Every row gives one point. Each copy is the shape, with its points in the same order, turned, moved and blurred by noise. Say if it was mirrored as well.

Shape:
[[-0.017,-0.031,0.030],
[-0.034,-0.028,-0.046],
[-0.039,0.030,0.034],
[0.031,-0.013,0.060],
[0.017,0.038,0.043],
[-0.038,-0.009,-0.061]]
Copy 1:
[[-0.005,-0.042,0.034],
[-0.017,-0.072,-0.038],
[-0.038,0.011,0.011],
[0.038,-0.006,0.054],
[0.017,0.031,0.018],
[-0.023,-0.062,-0.058]]
Copy 1 is: only turned
Copy 2:
[[0.010,0.041,-0.024],
[0.000,-0.027,-0.062],
[-0.042,0.023,0.015],
[0.044,0.057,0.022],
[0.006,0.023,0.044],
[-0.012,-0.048,-0.053]]
Copy 2 is: mirrored
Copy 3:
[[0.003,-0.014,0.047],
[-0.013,0.034,-0.012],
[-0.042,-0.053,0.019],
[0.038,-0.063,0.050],
[0.006,-0.083,0.009],
[-0.022,0.033,-0.031]]
Copy 3 is: mirrored
Copy 4:
[[-0.032,-0.018,0.030],
[0.008,-0.051,-0.027],
[0.024,-0.004,0.058],
[-0.051,0.037,0.040],
[0.002,0.050,0.042],
[0.031,-0.046,-0.036]]
Copy 4 is: mirrored

Shape:
[[0.038,-0.062,0.003,0.017],
[0.015,-0.029,-0.021,-0.014],
[-0.056,-0.001,-0.033,0.007],
[-0.011,0.065,-0.041,-0.018],
[-0.041,0.011,-0.068,0.030],
[0.029,-0.042,0.083,-0.047],
[0.057,0.000,-0.025,-0.008],
[0.011,0.017,0.014,0.013]]
Copy 1:
[[0.047,-0.054,0.014,0.009],
[0.020,-0.014,0.007,-0.021],
[-0.048,-0.004,-0.031,-0.020],
[-0.047,0.058,0.028,-0.026],
[-0.076,-0.014,0.009,-0.021],
[0.101,0.019,-0.036,0.020],
[0.025,0.003,0.050,-0.010],
[0.003,0.020,0.012,0.030]]
Copy 1 is: mirrored
Copy 2:
[[0.061,-0.009,-0.043,0.029],
[0.023,0.006,-0.044,-0.005],
[-0.050,0.025,-0.028,0.011],
[-0.018,0.061,0.010,-0.044],
[-0.041,0.068,-0.047,0.014],
[0.057,-0.077,0.023,-0.003],
[0.057,0.036,-0.021,-0.029],
[0.019,0.018,0.019,0.004]]
Copy 2 is: only turned
Copy 3:
[[0.032,-0.060,0.014,0.001],
[-0.004,-0.017,-0.011,0.001],
[-0.069,-0.024,-0.032,0.044],
[-0.047,0.058,-0.008,0.052],
[-0.040,-0.009,-0.058,0.057],
[-0.009,-0.042,0.102,-0.038],
[0.030,0.013,0.004,0.008],
[-0.009,-0.003,0.035,0.050]]
Copy 3 is: only turned
Copy 4:
[[0.020,-0.033,0.045,0.048],
[0.009,-0.033,0.016,0.004],
[-0.044,-0.022,-0.029,-0.006],
[-0.008,0.028,-0.042,-0.040],
[-0.063,0.006,0.004,-0.032],
[0.068,-0.057,-0.026,0.090],
[0.045,0.009,0.020,0.000],
[-0.002,0.011,-0.012,0.039]]
Copy 4 is: mirrored

Shape:
[[-0.018,0.049,0.016,-0.019,0.002,-0.013],
[-0.019,0.019,-0.021,-0.049,0.019,-0.002],
[0.060,-0.031,0.029,-0.015,0.032,0.065],
[0.016,-0.043,0.031,0.017,-0.041,-0.031],
[-0.053,-0.025,0.012,-0.031,0.022,0.018],
[-0.025,-0.039,-0.005,-0.012,0.012,-0.014],
[-0.042,-0.058,-0.026,-0.025,0.003,-0.035],
[0.003,-0.057,0.013,0.028,-0.061,0.072],
[-0.050,-0.020,-0.042,0.066,-0.025,-0.035]]
Copy 1:
[[-0.048,0.019,0.043,-0.011,0.011,-0.025],
[-0.043,-0.010,0.022,-0.052,0.001,-0.017],
[0.023,-0.032,0.046,-0.014,0.029,0.080],
[0.026,-0.004,0.060,0.031,-0.052,-0.007],
[-0.063,-0.053,0.050,-0.026,-0.027,0.007],
[-0.016,-0.047,0.038,-0.011,-0.029,-0.016],
[-0.016,-0.064,0.028,-0.029,-0.060,-0.039],
[-0.007,-0.023,0.011,0.050,-0.065,0.083],
[-0.025,-0.038,-0.017,0.063,-0.048,-0.058]]
Copy 1 is: only turned
Copy 2:
[[-0.019,0.025,-0.011,-0.042,0.025,-0.023],
[-0.048,-0.015,-0.039,-0.026,0.022,-0.014],
[0.029,-0.040,-0.027,-0.042,-0.020,0.078],
[0.023,-0.020,0.041,0.002,-0.045,-0.020],
[-0.056,-0.031,0.015,-0.012,0.026,0.024],
[-0.026,-0.047,0.014,0.003,0.010,-0.007],
[-0.049,-0.064,0.016,0.023,0.002,-0.030],
[0.011,0.010,0.024,0.052,-0.046,0.068],
[0.011,-0.008,0.031,0.071,0.036,-0.049]]
Copy 2 is: only turned
Copy 3:
[[0.017,0.039,-0.040,-0.004,0.018,-0.012],
[-0.008,0.050,-0.024,-0.021,0.029,0.038],
[0.026,-0.040,0.029,0.039,0.021,0.076],
[-0.011,-0.060,-0.030,-0.025,-0.030,-0.001],
[-0.041,0.000,-0.036,-0.005,0.063,0.028],
[-0.047,-0.009,-0.020,-0.018,0.019,0.021],
[-0.073,-0.006,-0.029,-0.050,0.014,0.026],
[-0.009,-0.080,-0.076,0.032,-0.010,0.073],
[-0.084,0.004,-0.070,0.008,-0.051,-0.007]]
Copy 3 is: mirrored
